Every row gives one point. Before rounding, the points of a table are all equally far from one centre. They may lie mostly on one side of it. Write the centre, to within rounding.
In the rows, zero is written as 128.

Points, 7 rows:
[[143  71]
 [133  75]
 [156  70]
 [190 151]
 [190  86]
 [155  70]
 [151  70]]
Centre: [153 119]

Points (16 x 11):
[[197  70 185 148 160 126  61 112  84 129  91]
 [169  92 161 176 184 157 140 146  92  98 109]
 [184  74 218 118 125 120 166 145  81  94 118]
 [212 100 160  87 170 117 107 145  43 145 126]
 [227  89 180 144  90 169  89 168 116 120 159]
 [179 135 142 140 101  87 150 130 148  99 139]
 [179  31 172  71 146 115 102 150 103 107  61]
 [151  75 132 125 146 135 163 185 106 145 180]
 [220  79 103 142 102 153  70 106 127 157 166]
 [172  88 194  70 167 106  93 175  71 133 154]
 [194  55 138 163 139 183 136 165 103 133  91]
 [218  47 176 117  94  97  81  92 107 129 108]
 [202 102 186 120 177 212  97 154  96  87 122]
 [111  63 214  70  90 109  87 125  57 107  57]
 [195  79 189 113 100 167  74 111  36  42 197]
 [233  77 158 141 142 151  99 102 129  65 108]]
Centre: [136  92 134  97 103 158  98 118  85  98 130]

Points, 31 rows:
[[201  92  93 118 146  96  42 162 126 109 143  51 124 216 157 115  97  55
  123 123 109 140  41 189]
 [177  93 100  66  95 178  98 173 145 150 149 127 115 183 170 102  75  71
  170 177 141 150  41 195]
 [130  64 143 172  66 126  59 154 104 161 131  72 111 179 108 135  86  66
  148 155 118 156 125 167]
 [201  98  90 142 144 204 118 164  99 178  99  72  93 176 100 131  72 136
  126 104 132 170  74 135]
 [176 105 169 147  61 160  85 122 125  77 102  78  55 183 145 113 104  60
  124 144 171 170  92 168]
 [165 168 121 142  90 194  88 145  76 169  91 129 133 141 164 111 112  32
  162 116 153 194  23 158]
 [199  47 138 145 113 118 117 140 125 149  98 105  77 186 127  97  32  79
  113 114 126 149  80 206]
 [141 145 124 114 146 156 134 179 123 195  67  79 109 180 126 124  86 144
   98 137 109 130 122 174]
 [180 150  74 179 106 181 108 198 136 185 152 154 118 196 197 136  69  69
  161 105 131 155  48 157]
 [212  89 136 106 128 146  90 194 119 120 138  21  78 127 129 140  99  76
  116 106 107 179  73 156]
 [150 120 133 123  89 193 136 157  89 132  50 157 100 122 141 157  89  55
  124 128 133 215  78 181]
 [145 143  59 193 103 151  97 176  63 146  91 134 117 150 136  86  94  82
  171 155 174 131 139 128]
 [171  41 157 122 134 177  81 177 147 171 150 155  87 175 176 134  45 109
  141 110 116 195 102 141]
 [127 114 154 119 120 135  90 122  62 100 149 104  65 173 116 146 124  91
  178  96 136 128  44 210]
 [164 124 128 161 114 173  95 171 115 166 130  75 128 194 122 126  85  10
  183 129 141 212  94 157]
 [237 128  92 139 157  89  76 167  71 148  77 111 163 171 115 108  71  53
  163 111 128 177  94 157]
 [168  92 102 198  94 172 101 177 155 129  92 114  88 166 110 101 117  37
  167 161 137 192  66 147]
 [182  62 160  93  81 128 102 205 135 131 120 126  61 157 162 144  57 108
  149  84 127 203 120 133]
 [160  81 110 142 130 111  87 150 118 185 158  42  74 164 138 132  49  52
   88 128  73 217 112 148]
 [196 132 104 106  86 177  71 167  99 109 160  91  68 188 173 103  98  78
  171 104 126  81  60 177]
 [161  93 166 165  92 188 143 211  73 140 123 110 113 204 135 133  85  93
  156 148 116 154  31 163]
 [160 137 170 109  63 179 109 172  86 154 123  99 117 159 114 130  35  62
  182 135 104 181 100 141]
 [210 108 130 164 122 153 131 196 114 174 134  97 159 238 114 149  89  75
  142 110 158 185 103 165]
 [170 132 157 139  81  99 163 129  61 123 167  73  97 131 111 132 111   7
  182  88 143 178  85 157]
 [140 133 134 174 114 156 145 202 111 166  96  98 152 205 174  75 146  36
  181 147 154 191 100 107]
 [166 144 139 109 138 118 121 120 149 165  58  66  76 141 125 136 118  65
  161 112 133 183  91 194]
 [181 147  78 113  71 110  88 150 107 161 109  86 107 240 176 122 138  85
  170 145 116 155  50 202]
 [158 118 159 151 118 191 125 159 119 150 195  99 104 186 148 152  57  60
  143  98 154 156  13 173]
 [194 140 106 115 136 147 109 148  96 136 144 149 102 168 204 127  88  64
  175 217 158 185  57 199]
 [173  63 116 190 110  86 144 150 156 183  86 115 165 161 112  84 103  51
  126  64 130 137  91 146]
 [143  72 115 146 107 180 116 156 109 104  80 111 130 206  92 118  81  94
  113 144 131 188  67 201]]
Centre: [158 117 112 118 124 117 125 136 104 133 139 136 110 170 155 124 116  70
 108 127 119 148  83 105]

Points:
[[160 164 148 132  79 101 113 160  80 134 167 147 140  66 144 108  33 169
   63 115 182 172 149  47]
 [156 112  66 124  64  82 147 146  65 115 137 215 120  42 164 138  90 128
   89  99 184 145 142  80]
 [165  95 183 137  86  90 146 173  99 110 164 124 160 114 127  63  83 172
  125 119 149 167 117 101]
 [122  95 147  86  52  47 130 125  65 102 148 184  80  44 134 117 107 184
  106  75 143 162 172  59]
 [111 160  99 124  73  85 136 182  85  70 136 161 129  40  92 117  60 140
   96 119 157 191 145  37]
 [180 103  60 123  84  41 194 162  76 114 142 157  99  86 122  92 104 196
   91 104  81 205 159  81]
 [161 125 128 123  67  68 139 164  66  74 132 140 119 118 128 141  72 137
  119  65  85 165 131  60]
 [164 126  88 154  36  72 189 155  25 125 191 109 164  67 189 184  91 153
  106  98 166 172 138  99]
 [130 177  83 132  70  66 153 164  65 158 119 116 130  72 132 171  76 137
   63  66 142 177 169  31]
 [170  94 136 134  60  40 159  98  48 148 153 157 179 103 137 140  61 198
  103  69 141 175 162  34]
 [133 134  91 120  25  34  95 132  73 104 136 123  97  69 141 127  90 149
  105 124 161 179 141  68]
 [167  99 101 110  74  43 151 166  32 138 173 173 145  60 112 140  85 152
   64 115 171 139 133  88]
 [145 111  58 149  75  45 139 160  87 122 176 147 102  84 123 104  89 155
   90 126  93 172 105  52]
 [128  83 106 112  62 108 111 149  59 134 154 199 153  65 130  99  78 165
   67 119 145 178 121  32]
 [160  95  91 107  89  87 168  83  51 141 127 167 172  64  88 111  79 182
   61 112 153 196  77  61]
 [190 160 118  93  46  87 113 154  52  93 122 146 169  86 183 116  76 205
   68 135 131 181 170  55]
 [172 153  67  94  37  93 138 119  33 119 176 146 104  90 110 135  91 176
   75  77 130 154 119  93]
 [171  95 118 119  91  86 132 134  20 129 142 117 146  88 118 148 116 141
   35 125 154 168 153  40]
 [171 118 111 142 117  59 116 153  59  77 150 153  92  80 112 114  70 142
  124 106 152 156 157  55]
 [166 128  79  68  69  52 115  60  63 136 172 136 143  87 153 152  69 198
   74  65 137 186 143  93]
 [136 112 100 138  67  74  99 191  23 110 132 133 143  37 103 125  98 171
   83 119 142 141 160  56]
 [141 128  93  98  34 103 165 116  76 141 168 203 120  88  59 131  57 161
   80 190 119 205 149  95]
 [148 128 117 148  26 120 105 141  44 113 163 137  80  70 137 139  66 145
   84 126 162 158 173  89]
 [160  98  59 166  46 117 175 102  68 138  89 160 157  69 140  96  89 166
   62 131 156 187 150  58]
 [112 141 101 103  43  25 122 118  81 127 153 184 136 108 145 121  45 147
   89 137 118 197 169 103]
 [192 135  64 136  92  78 161 133  49 161 142 129 118  68 144 100  79 144
  103  74 131 177 146  28]
 [143 168  85 154  62  57 128 129  27 160 145 192 146  81  91 156  50 180
  119  98 109 179 136  40]
 [139  99  91 150 135  43 104 130  24 122 149 159 101  57 130 127  88 205
  117 106 141 177 157  30]
 [139 149  77 112  37  58 118 137  62 126 199 178 105 104 123 134  93 165
   85  82 137 147 163  85]]
Centre: [135 135 119 117 102 112 163 124 105 140 141 143 149  58 135 171 114 194
 130 134 120 178 153  98]

Points, 31 rows:
[[145  91 110 199 145  88 192 149 124 197 103 159  89 158 132 206  32 167
  163 162 173  87  90 124]
 [146 128 136 181 102 127 207 143  69 218  90 148 105 134 185 207  84 161
  166 159 174  94 103 175]
 [ 93 115 107 193 127 114 215 126  68 197  73 149  84 142 143 208  70 177
  134 139 174  90  81 153]
 [108 131 123 170  94 106 201 115 114 204  53 191  97 149 161 175  61 116
  156 120 171 101  88  94]
 [126  95 116 201 118 107 182  98 151 212 101 159 115 104 179 197  48 165
  191 139 133 154  98 145]
 [121 117 122 181  94  79 187 122  39 190  74 169 138 129 158 196  49 159
  138 148 148  97 106 157]
 [125 104 129 184 119 116 166 104  84 173  59 189 108 137 150 196  16 140
  126 150 152 109  90 150]
 [109  90 129 180  35  89 163 157  85 225 131 151 113 150 152 152  68 180
  173 186 160 121 132 122]
 [ 73  89 117 177 108  93 159 128  98 249  98 172  80 148 179 204  41 186
  138 177 176  95 129 137]
 [106 135 144 172 117  74 190 150  68 225  94 174  94 127 152 177  17 116
  146 120 173 102  98 130]
 [131 114  94 184 107  84 198 114  84 230  58 108  88 144 141 170  86 189
  168 166 183  94 137 111]
 [135 131 159 188 128  92 175 129 101 183  95 169 136 138 145 161  70 210
  169 164 190  89 104 158]
 [ 92 128 106 186  72  93 190 180 105 244  86 142 112 130 194 168  49 164
  114 171 167 105  92 146]
 [168 142 122 175 115 105 173 123  68 219  89 178 134 134 176 191  67 146
  125 160 151  77 109 141]
 [122 110 130 183 131  52 201 157  85 189  68 167  96 124 121 184  63 173
  130 158 183 125  93  92]
 [115 140 148 223 102 107 170 135 103 232 106 163 125 171 170 196  66 165
  150 170 170 116 153 127]
 [121  74 126 160 113 113 201 111  71 188  84 174  47 105 174 183  58 128
  154  91 130 141  99 108]
 [139  89 128 157  79 110 197 109 134 200  43 176 113 146 124 175  24 131
  137 127 184 115  88 127]
 [142 137 155 166 111  77 209 166  87 195  72 156  48  93 165 138 102 163
  168 123 151  88  88 161]
 [160  71 126 190 144 109 223 123  83 219  99 134 104 121 138 188  73 184
  166 177 183 108 139 122]
 [161  92 129 183 138  86 176 133  65 214  57 131 116 138 145 214  45 177
  158 147 114 106 114 141]
 [146 119 166 150 107 102 204 120 118 206  43 146 140 108 134 195  27 165
  139 155 180 102 118 125]
 [124 119 118 128 102  99 233 129  73 168 143 160 136 104 173 177  80 165
  168 152 139  70 117 151]
 [108 174 146 167  80  74 182 146 101 194  84 137 134 156 162 195  46 168
  148 115 165 130 153 107]
 [138  81 125 183  87  55 195 133  95 193 120 216 103 136 161 180  50 164
  133 169 146  91 102 146]
 [132 107 143 190 119  80 205 126  90 224  39 125  86 153 141 184  31 163
  163 144 162  94 114 114]
 [125 134 145 162  84  92 201 154  87 202  59 149 113 141 137 229  85 131
  128 170 180 118  85 142]
 [ 98 103 145 172  82  68 228 169  76 220  69 145 109 101 147 201  78 204
  144 161 157  97 132 156]
 [ 85  93 106 187 122  78 217 147  66 231  86 142  90 141 135 211  61 164
  146 155 161 128  88 157]
 [115 135 104 200 102  90 195 103  84 205  80 139  61 137 158 188  74 147
  181 147 173 112  87 137]
 [ 95 148 165 153 109 110 245 116  69 182  78 124 105 119 152 170  50 151
  161 146 143 128 140 174]]
Centre: [110  91 128 153 115 104 167 147 127 191  99 136 100 126 145 159  88 143
 131 132 142 110 142 146]

Points:
[[134 112 124 149 121 114  95  70 109 140 145 146 152 100 112 191 140 114
  166  65 169  43  90  85]
 [150 116 110 104 130  45 145  87 125 150 154 144 160  76 122 220 138 112
  141 110 172  60  78  90]
 [124 112 117 155 102 100  81 100  85 169 114 175 130 106  97 197 124  96
  155 114 196  61 104  75]
 [119 117 119 106 139 124 132  61  83 153 119 149 136  58 120 164 135 104
  174 172 145  11  96 112]
 [123 133 143 124 114 139 122  77  89 146 132 162 178  89 114 187 117 118
  136  84 165  26 119  95]
 [119 117 135 101 116 118 114  44 106 139 147 109 154 129 133 109 160 123
  153 120 188  36 124 100]
 [130 124 125 148 143 128 118  91  74 117 127 128 152  96  96 197 115 115
  165  88 132  29 112  87]
 [ 82 153 173  88  73 118 116  99  98 117 134 159 158  81  87 198 136 108
  160 162 151  53 127  90]
 [135 130 124 144 108 101 186  98 101  89 140 127 189  95 109 167 126 116
  183 135 172  43 117  66]
 [125 118 143 131  93  94 127 114  83 144 115 146 141  97 102 205  89  85
  160 138 139   7 133  76]
 [135 116  96 128 109 116  96  71  73 136 129 155 159 106  78 200 123 116
  149 140 163  75  91  56]
 [148 141 114 133 104 114 134  65 111 179 135 209 195  86 155 175 111  73
  144 131 145  79 102  68]
 [ 90  72 161 129 101  71  92  92 117 103 107 150 201  81 135 164 108  78
  148 131 183  63 119  61]
 [138 120 129 126  96 138 139 129 121 150 112 135 181 110 107 185 127 133
  169 106 162  18  75  78]
 [ 83 111 140  89  91 110 145  56  76 168 130 134 163 108  73 190 129 113
  170 131 174  64  99 117]
 [134 104  77 128 106  87 118  83 131 108 121 177 213 112 124 189 155 126
  142 124 126  76 109  74]
 [135 132 178  82  76  78 145  85  76 159 117 136 171 123  99 189 127  98
  180 124 169  46  86  70]
 [122 129 154 152 148  68 161  64 127 129 154 156 156  92  94 208 148 115
  167  89 130  43  93  93]
 [133 127 116 147 127  82 163  86  90 133 116 130 158  86 112 175  95 123
  179 128 141  50 125  35]
 [131  84 129 104 101  88 136  61 103 175 101 164 135 103 103 154 141  73
  162 141 182  44 111  52]
 [125 106 146 128  85 134 117  76  94 149 120 164 204  68 109 182 120 127
  112  95 136  40  99  89]
 [120 162 125 116 138  97 119  91  69 138 155 130 171  69 118 187 118 113
  175 100 149  37 107  88]
 [135 102  98 142 137  68 154  98  86 117 114 137 156  58 113 217 126 114
  193 122 149  63 110  92]
 [126 147 122 124  91 105 127  78 102 128 140 139 167  70  70 175 174 108
  169 112 172  60 124  69]
 [164  80 144 118 130  72 105  71  97 139 138 145 160  95 111 197 137 136
  163 126 133  37 136  59]
 [116 107 136 112 136 113 106  67 107 160 135 179 119 100 133 161 171 119
  164 133 148  65 110  29]
 [103  95 153  88  81  96 133 104 111 115 135 157 218  79 124 196 124  87
  138 130 164  31 116 112]
 [145 130 169 150 109 129 130  86 101 160 145 166 187  96 111 168 158 119
  175 164 180  37  83  48]
 [129 106 152 108 139  86 143  72  93 145 144 151 166 113 140 186 115 113
  191 119 159  35 150  63]
 [ 99 123 113 114 149 120 143  60 129 141 106 154 151 102 115 232 123 134
  148 158 156  53  90 117]
 [114  83 147  83 124 123 157  76 122 125 113 184 165  99  90 153 138  97
  158 127 153  32  86  70]]
Centre: [133 116 157 139 114  93 128 109 115 141 124 136 150 108 130 147 133 100
 142 148 134 101 100 122]
